Each row is a point. Each copy is the shape, with its points in the same order, turned, moved and blurred by noise. Some copies are also mirrored. Which?

Shape:
[[ 26  11 -35]
 [-15 -23  -2]
 [ 35   7  12]
 [ -2  15  -6]
 [ 33  31   2]
 [ 18 -23 -21]
 [ 22  16 -10]
 [-51  28 -29]
 [ 39   0 -14]]
Copy 1, 9 rows:
[[  5  -7 -34]
 [-10  -6  28]
 [ 40 -15  -4]
 [ 13  16   2]
 [ 46   6 -21]
 [ -5 -27  -5]
 [ 22   2 -15]
 [-27  57   5]
 [ 22 -23 -22]]
Copy 1 is: only turned
Copy 2, 9 rows:
[[-23  36 -13]
 [-17 -22   4]
 [ 21  17 -28]
 [ -2  17   9]
 [ 19  41 -10]
 [-23   3 -23]
 [  4  25 -10]
 [-28  13  58]
 [ -3  22 -34]]
Copy 2 is: only turned
Copy 3 (9 x 3):
[[ 18 -30 -37]
 [  2  23  -9]
 [-25 -30 -16]
 [ 12 -17   1]
 [ -7 -49  -9]
 [  0   3 -41]
 [  3 -30 -17]
 [ 60   3  20]
 [ -9 -29 -37]]
Copy 3 is: only turned

Shape, 8 rows:
[[-60  27  -4 -11]
 [  3 -19  -5  -1]
 [-10  -3  11  -1]
 [-10  20 -44 -21]
 [  2   0  30   8]
 [-18  15  11  -5]
 [ 15   1   1   8]
 [ 11 -15  25 -15]]
Copy 1 (8 x 4):
[[ 33 -19  27  36]
 [-18  11  -8  -8]
 [  5 -11  -4  -7]
 [ 25  47   9  25]
 [  6 -18 -16 -22]
 [ 23 -11  -7   7]
 [  8  16  -5 -25]
 [-17  -7 -31 -10]]
Copy 1 is: mirrored
Copy 2, 8 rows:
[[ 42  -9  35 -41]
 [ -2   8 -23  -1]
 [ -4  -3   6 -12]
 [ 57  -6  -1  11]
 [-22   0  14  -4]
 [  9  -5  22 -13]
 [ -4  10   5  11]
 [-23 -20 -12  -8]]
Copy 2 is: only turned
Copy 3:
[[ 36  -9 -52  -6]
 [-10   0   9 -12]
 [ -5  -1 -11   5]
 [ 39  25  -1 -38]
 [-14   6  -9  24]
 [  8   8 -24   9]
 [ -3  18  15   9]
 [-30  12  -6   2]]
Copy 3 is: only turned
Copy 4 (8 x 4):
[[-38  39 -27 -29]
 [ 10  -8  -4  10]
 [-16   0  -2   0]
 [ 27  35 -17 -29]
 [-27 -21   8  -4]
 [-25   8   2 -13]
 [  7 -17   8 -10]
 [ -6  -6  22  19]]
Copy 4 is: mirrored

Shape (10 x 6):
[[ 28  13 -22   4 -17   3]
 [-24 -17   5 -24  -2  26]
 [ 27  14  39  -6  10  -1]
 [ 11   7  27  20 -13   4]
 [ 17   3  24  20   6   4]
 [ -3 -20  41  18  26  -2]
 [ -2  18  -9 -38   3 -20]
 [  0  34   9  29  17 -32]
 [  7   5 -35 -27   3 -30]
 [-15  12 -11   1  18  19]]
Copy 1, 10 rows:
[[  4 -15   4 -22  -8   0]
 [ 10  40 -34  11   8   2]
 [ 17 -30 -26  35 -10  11]
 [ 13 -17   3  28  10  -4]
 [ 20 -13   3  32  -6   6]
 [ 22   9  -2  60  -7  24]
 [-30   1 -38  -2 -19  15]
 [-24 -18  18  38 -32   0]
 [-30   6 -15 -21 -26  31]
 [  5  25  -9  11 -27 -13]]
Copy 1 is: only turned
Copy 2 (10 x 6):
[[ 22 -31  -2  22 -20  16]
 [-28   2   4 -15   4  13]
 [ 41   1 -23  -9   9  -6]
 [ 32  13  -7   4 -21   1]
 [ 31   6  -5   5  -7 -15]
 [ 11  34  -8   3   6 -36]
 [ -9 -26 -46   7   3  17]
 [ 20  -3 -43  16 -38 -30]
 [-17 -38 -37  37  -4  12]
 [-14 -20  -3  -9 -19 -15]]
Copy 2 is: mirrored

Shape (12 x 8):
[[ 10 -10 -17  -1  13  12  -3  28]
 [-18  26 -20   2  -7  13 -21 -35]
 [-12  27  12 -19 -16 -34 -10  24]
 [ 34  27  -9  -7  40  -1  37 -28]
 [-23 -35  15  -5 -27  18  16  -2]
 [  0  -4 -30  -6  18  10  29 -28]
 [-21 -23  25   7 -17   7 -14  -7]
 [ -6 -12 -30 -12  36   9 -11   7]
 [-16  -2  27 -46  10  13 -14 -39]
 [ -2 -25  16 -30 -13  30  -8  19]
 [ 45  14 -27 -24   1 -45   3  -3]
 [  1  10 -31   2 -32 -19  23 -14]]
Copy 1:
[[ 28  16  -2  35  -8  26   7  21]
 [ 21  -6 -16  -6 -14 -22 -17 -16]
 [ 26 -16  12  -6  11  -5  47  12]
 [-14  20  20  29  38 -15 -32  12]
 [  6  34 -29 -20 -20  46  17  -1]
 [ 17  29  -1  13  16  12 -38  -7]
 [ -5   6 -15 -12 -36  27  15  -2]
 [ 37  11  22  30 -19  21 -17   9]
 [-12  -2  15 -45 -14  15 -29   9]
 [ 12   2 -18  -4 -18  48  -2  38]
 [ 15 -33  12  34  50  12   3   0]
 [ 29  10 -28   8  34   7   6 -21]]
Copy 1 is: mirrored
Copy 2, 12 rows:
[[ -1  -3  16 -12  -1 -32   3 -20]
 [-43 -17 -13  12  27   1  -5  11]
 [-18  10  13  37 -43  -7 -14   6]
 [-10  -1   9 -51  -2 -13 -12  52]
 [ 28 -14 -38  14   0   1   1 -22]
 [ -1 -22 -17 -22  17 -29  -2  32]
 [ -1  -1 -30  10  -6   9  18 -27]
 [-19  -1  -4 -13   9 -54   7  -5]
 [-27  18 -55 -10  -7  -1 -32  -1]
 [ 10   1 -20  -1  -9 -11 -24 -46]
 [-30 -34  23 -20 -50 -22 -22  31]
 [ -2 -47   4  15 -10  -1  -3  29]]
Copy 2 is: mirrored
Copy 3, 12 rows:
[[ -7  -3  -3 -37  22   8   8   4]
 [ 12  11   8  28 -12   8  -9  33]
 [ 20   4  16 -30 -46  -5   7 -10]
 [-46   0  -8  11  -6  10  57  19]
 [-17 -19 -27 -22 -10 -26 -37  14]
 [-30   1 -30  -1   2   7  19  43]
 [  3 -34 -11  -6 -10 -11 -32  -2]
 [ -9  -6  -9 -30  17  40   3  26]
 [-34 -27  16   8 -43  17 -28  20]
 [-30 -13  13 -40   1  -8 -37   2]
 [ -1  -7  26 -34 -22  -7  60  38]
 [ 11   9 -14 -14 -17 -33  21  42]]
Copy 3 is: only turned
Copy 4 (12 x 8):
[[ 14 -23   2  16   2 -18 -22  18]
 [ -7 -15 -24   6 -26  44   1  -4]
 [ 11  -3  12 -16  43  29 -15  -7]
 [-26 -22 -30 -34  -8 -19  22  40]
 [ 10  14  34  -2 -31 -11 -12 -24]
 [-21 -10  -8 -10 -38  -3  -7  30]
 [ 19  15   3   3 -17  -1 -14 -36]
 [ 22 -20 -16   5 -19  -2 -34  35]
 [ 41  17 -14 -33 -31  22  15   2]
 [ 47  -2  27   6 -16 -10   0  -3]
 [-17  13 -12   3  39   7  11  51]
 [-42   4  17   6   0  21  -2  12]]
Copy 4 is: only turned

Shape (15 x 9):
[[  1  -8 -14   3  12  -5 -10 -18 -10]
 [  2   7 -17  -3  12 -19  15 -13  -4]
 [ -8 -34  -8   3  17   5  -9  60   2]
 [ 15 -10 -21  -3   2  -3   6  22  -1]
 [ 11  -3 -24  -4  -7  16   9  -2 -10]
 [ 17   5  -5   5  -2  15  -3  -8   0]
 [ -7  -7  -1  -1  10   9  -9 -17  10]
 [ 20 -16 -12  -2  31  -9  19 -16   0]
 [ 10  -1  23  -1   9 -38  11 -11  -8]
 [ -1   9 -20 -17  15   3  16  -6  -7]
 [-19  -7 -16 -11  -7  14  16  -6  30]
 [  9   9 -11 -28  -2  12 -41  23  -9]
 [ 14  -2 -10   5   1 -23 -10  -5  11]
 [ 15 -34  -6   5  -4  -8   8  -6  -5]
 [  5  -2 -13   4  -6  16   2  25  -5]]
Copy 1:
[[  5 -23  -1   1 -13   1   9 -20   5]
 [  2 -24  11 -16   1 -15   4  -5   9]
 [  5 -30 -24  39  26  30 -11  21  29]
 [-10 -21 -13  -1   9   8   8  14  21]
 [-17 -17   3   3  -7   4  27   8   6]
 [ -3   5  -1   0 -14   8  17   1   4]
 [  6  -8   3  11  -8   4  -1 -11 -14]
 [ -5 -31  10 -16 -21   5 -16   0   8]
 [ -3  -3   7  -9  -3 -25 -25 -19  29]
 [  1 -28  11  -1  -7 -15  12  14   1]
 [-13 -12  10   8  20   3   4   9 -31]
 [ 13  -5 -45  26  -8 -11  27  12   9]
 [  4  -7 -15 -17   6   0  -1 -15  10]
 [-28 -20  -4   2  -4  14  -6 -15  15]
 [ -6  -7  -5  16  10  14  20  16  18]]
Copy 1 is: only turned
Copy 2 (15 x 9):
[[ -6   2   1  24  13 -14  -4   3   4]
 [ 14 -12  17   9  10 -11  -6   7  -3]
 [-25 -19 -47 -20 -16 -22 -10 -25 -12]
 [ 14  -2 -21  -5  -2 -16  -4  -9  -9]
 [ 20   3 -17   6  13 -11   8  -2  14]
 [  7  14 -13   8   4   3   2  11  13]
 [-17   8   2   3  12  -6  -7   5  18]
 [ 10  -8  -1   9  28  -1 -32   3  -6]
 [  0  -7  26  15  -2  22 -11  -6 -21]
 [ 11 -13   1  -4  24 -13   6   9   2]
 [  2   3   7 -26   8 -18  -5  -7  34]
 [-18  25 -25  -7   4 -20  34   8 -18]
 [  1  14   9  10  -9 -12 -14   4  -8]
 [  8   7  -8  16   6  -1 -19 -27   3]
 [  7  -4 -30  -6  -8  -9  10  -4   6]]
Copy 2 is: only turned
Copy 3, 15 rows:
[[-16 -15  -5   2   6 -13  14   2   5]
 [-21 -10  10  -8  15  -2   3  20  19]
 [ 42 -21 -16   6  42 -24 -25   9 -17]
 [ 14 -19  -4   0  22  -4   0  30   0]
 [ 15 -15  -2 -10  -5  -1  16  22  10]
 [  8  -2   8   5  -2   2  21  12  -3]
 [ -3   8  -3   9   0 -16   9  -4   6]
 [-12 -11  16   4  19 -33  18  26  17]
 [-30 -16  28  28  12  -3 -13  15   9]
 [ -6  -4   8 -24   3 -11   0  21  12]
 [ 16  23 -12  -2   3  -6  -3  13  30]
 [  5  -6 -22  -7  -8  -1  -8  19 -44]
 [-17  -5  -5  20  21   3  10  20   0]
 [  7 -25  -2  26   9 -15   8  19  19]
 [ 29 -14  -1  -5  11   5   1  15  -6]]
Copy 3 is: only turned

Shape, 16 rows:
[[ 33 -14  -5  11 -19 -16  20  -1  -5 -44  -9]
 [-30   0  10  16  -8  28 -17 -15   6  -3  16]
 [ 17   8  37 -24  17  -7  33  -4 -37  12  -7]
 [ -1   2  -8  36   7  -4  -8   6   7   3 -13]
 [-25  -6   8  -2   4  26 -25 -41 -10 -10 -17]
 [-22   4  -4  14  35  -2  32 -13  15  11  15]
 [ -8  21  -5 -26 -13  28  18  18  21 -14 -32]
 [ 11   4 -23 -26 -25  27 -11  23 -11  36 -32]
 [ 10  40   5  -1   6  -9  -9 -19  28 -18  21]
 [  9  -6  15 -19 -12  29  -2 -13 -16 -33 -14]
 [ 22  -4  -7   9 -16 -25 -53  -5 -21  39   9]
 [ -8 -25   2   3  13  10 -18  41 -12  -2 -25]
 [ -6 -15  26  -4   0   8 -36 -33   4 -16  11]
 [ 14   5  14  -1 -13  -3 -25   2 -39   8   3]
 [-18   1  -6   2   8 -17  -2   0 -19   9   6]
 [ -3 -24  -1  24 -39 -20  -6 -13  -7  -2 -18]]
Copy 1, 16 rows:
[[-11  19  -7  34 -14  50   2   6   8  -8  32]
 [  4   7   8  10  52  17 -10 -27 -10  -6 -15]
 [-22   7 -12  14   5 -37  18  21  12   7  25]
 [ 19  -2 -11  22   2  22 -20  -5   3 -11 -19]
 [ -3 -21 -18  10  45  12  -3 -42 -15   7   9]
 [  5   9  24  14  -2 -20 -32 -28  15 -13  -5]
 [ 11  19  -3  30  19  19  -7  -6  23  59   2]
 [  9  10 -25  14   8  10  -8  22 -33  60 -20]
 [ -3  22  -1 -28  16  25 -17 -18  37  -2   2]
 [-21  13 -22  28  35  26  13 -14  -2  21  26]
 [ -4  -9 -28 -30   3  24  -2  21 -39 -14 -31]
 [ -6   1 -24  49   2  12  13  -8 -10  13 -38]
 [-32 -11 -11  -1  43  29   1 -27  -6 -11  -2]
 [ -5   9 -31  -2  18  11  24  14 -21  -5  -5]
 [  8   0   3   3  -3  -2  10 -13 -11  -5 -11]
 [  7 -20   7  22   8  46   2  14 -26 -10   8]]
Copy 1 is: only turned
Copy 2:
[[ 13 -21   8 -15  10  17  -8  10   2 -43  28]
 [-17  34 -15   0  18  15  31   9 -15   8 -13]
 [  6 -28   3  18  30 -21 -43  -3 -22  15 -10]
 [ 16  15   9 -29  -1   6  14 -14   4  -1  -5]
 [  4  42 -23  23  24  16  15 -11 -16  15  15]
 [-25  21  31 -24   5  -1 -13  -9 -18  25  -1]
 [  1   5   0   6 -17 -39  22   8 -32 -15  24]
 [  9 -21 -28   0   7 -52  42 -22   6  12  16]
 [ -5  27  37  14   2  -1   4  31  17   1  -1]
 [ 10   8 -27  17  30  -6   5  11 -20 -17  26]
 [ 21 -14 -18  -3  25   9  24 -15  58  30 -13]
 [ 29   9 -42 -34  -3 -16   2  -5 -11   5  -4]
 [  9  30 -20  16  25  31  10  24   3  23   9]
 [ 13 -10 -29  11  31  -3   2  -3  22  -2 -21]
 [-13   5 -13  -7   2   4 -12 -18  11  14 -11]
 [ 13 -21  -9  -3   0  38  27 -19   4  -9  10]]
Copy 2 is: only turned
Copy 3, 16 rows:
[[ -2   0  43 -20 -40  -8   1 -33 -26  16   2]
 [  3  28   7   6  10  -3 -15  25   7  44 -17]
 [-15  10  -1 -50  10  11 -27   8 -30 -30   6]
 [ -1 -12  14  -5 -11  19 -18   2  11  42  21]
 [-18  12 -13   8  -7   8 -19   8  -2  30 -42]
 [ 30  -1 -13   5  -7  -8 -38  11  -5   8  26]
 [-19  52 -18 -15 -28   0   9 -13  -5  21  25]
 [-25  43   1  -8  -3  58  29  -1   5   1  14]
 [  8  19  13 -18   0 -23 -24 -25  37  16   0]
 [-20  29   9 -23 -25   1   2  -2 -17  11 -32]
 [-11 -12  45  -1  39  45   4  -3  30   8 -10]
 [-32  -7   2  -6 -18  19  25  32   0  20  19]
 [ -7   2   9  -9  11 -15  -2   4   9  27 -46]
 [-30   7  39 -26  12  24  -8  13   4   5  -9]
 [-15   1  15  10   9   4 -21   9  -3   2  13]
 [-16  -9  33   5   8  19   1 -23 -28  40  -2]]
Copy 3 is: only turned

Shape (15 x 12):
[[-28 -11  11   7 -23 -36  29   6  10   1 -33  -8]
 [ 15  -4  13  17   8  16  12  29  -9   6  27  -4]
 [ 11 -14   8   2   8  14 -25  10 -13 -16  -2 -10]
 [ 22  -6  20  -4   5  26  -2  18 -25 -24   6  34]
 [-15  16 -10 -21 -26   8  -3   9  -1  20 -20   6]
 [ -7  13  10 -17  11 -22 -17  19  -1 -10 -20 -10]
 [-24  10   0 -22 -50 -28 -18  -9  -1   2 -36 -15]
 [-17 -19   4  -1  -3  -1  16 -15  -9  13  29 -25]
 [  5  -1  -4   3 -18 -21 -14   7 -14  10  -1 -22]
 [ 26  -2   2 -12  -6  -3   3   9   3 -10  -6 -32]
 [-15   8  14  22   6  13   3 -13  -6   4 -17   7]
 [-10 -10  -7   4 -10  16 -10  19 -18 -36   2 -39]
 [-23 -30 -11  37  24  22  -1   8  28   2   5   6]
 [  0  19   0   5 -14 -11  12   7  14  -6   9  14]
 [  2  15  30  -7 -27   7   4  19  17  12  12   9]]
Copy 1 (15 x 12):
[[-30  14 -11 -11 -52   8  17  24  13  18 -17 -10]
 [ 21 -32  -6   2  -2  32  -2  -4   2  -7  -2   4]
 [ 26 -14 -10 -10   8  -4  16  -6   6  10  16 -21]
 [  9 -23   5  -1  27  22  12 -16 -12  35  15   4]
 [-11   1 -12 -28 -20 -15 -24  -1 -23  21 -13  -9]
 [ -1  -6  15 -17 -26 -12  -2 -11  19  20   7 -31]
 [-20  19 -10 -26 -44 -39  14  -5 -15  22 -25 -29]
 [ 13 -14   1  -7 -30   0  16  32 -18 -25   4   6]
 [ 11  -5 -11   6 -35 -10   7  -6  -8  -2  -7 -26]
 [ -6 -34 -15  -8 -14  -3  13   1   1  -3   0 -38]
 [-11  14 -12  -9   2  -2  -1   2   9  -2  11  15]
 [ 29 -36 -27 -19 -18 -20  28   5  15  13   6  -6]
 [ 29   9 -18  -5  13  12 -13  45  28  -3  -3   9]
 [-12 -15   8   5  -8  -1  -5   6   2  11 -27   0]
 [ -6 -10   9 -25  -3  19  -2 -11 -12   0 -37  -3]]
Copy 1 is: only turned
Copy 2, 15 rows:
[[ 31 -22  15  30  22  12  25 -17 -23 -31  -9  11]
 [ 19  -4 -21 -12  13  15 -34 -12  -1  15  -1  -3]
 [-19 -30   4  -1   7  14 -14   0  13  18   9  -3]
 [ -7 -20  -2  14  18   1 -60 -17  22   0  22  -2]
 [-10 -14   1  12   8 -39   0 -18 -21 -11  -5   3]
 [ -9 -27   1  12   7  -6   1  24   4 -20   0  20]
 [-12 -31  22  15  25 -32  45 -15  -4 -28  -8   3]
 [ 13  -2 -24   3  -5  19  18 -22  -1  -1   3 -29]
 [ -1 -26   0 -21   8  -1  16  -9   3 -11 -12  -3]
 [-11 -13 -15  -8  17  12  12 -15   8   1   4  26]
 [  4   5  26  16   4   9 -11  -5 -17  -5  12 -14]
 [ -1 -46 -14  -8  17   9  13  -5  -4  21  34   0]
 [ 31 -14  18  19 -33  19 -14  -9 -14  35   5  -7]
 [ 29   2   3   5   8 -19  -7 -15   9 -13   8  14]
 [ 16  11  -6  15  32 -23 -13 -11   8   5 -15   4]]
Copy 2 is: only turned
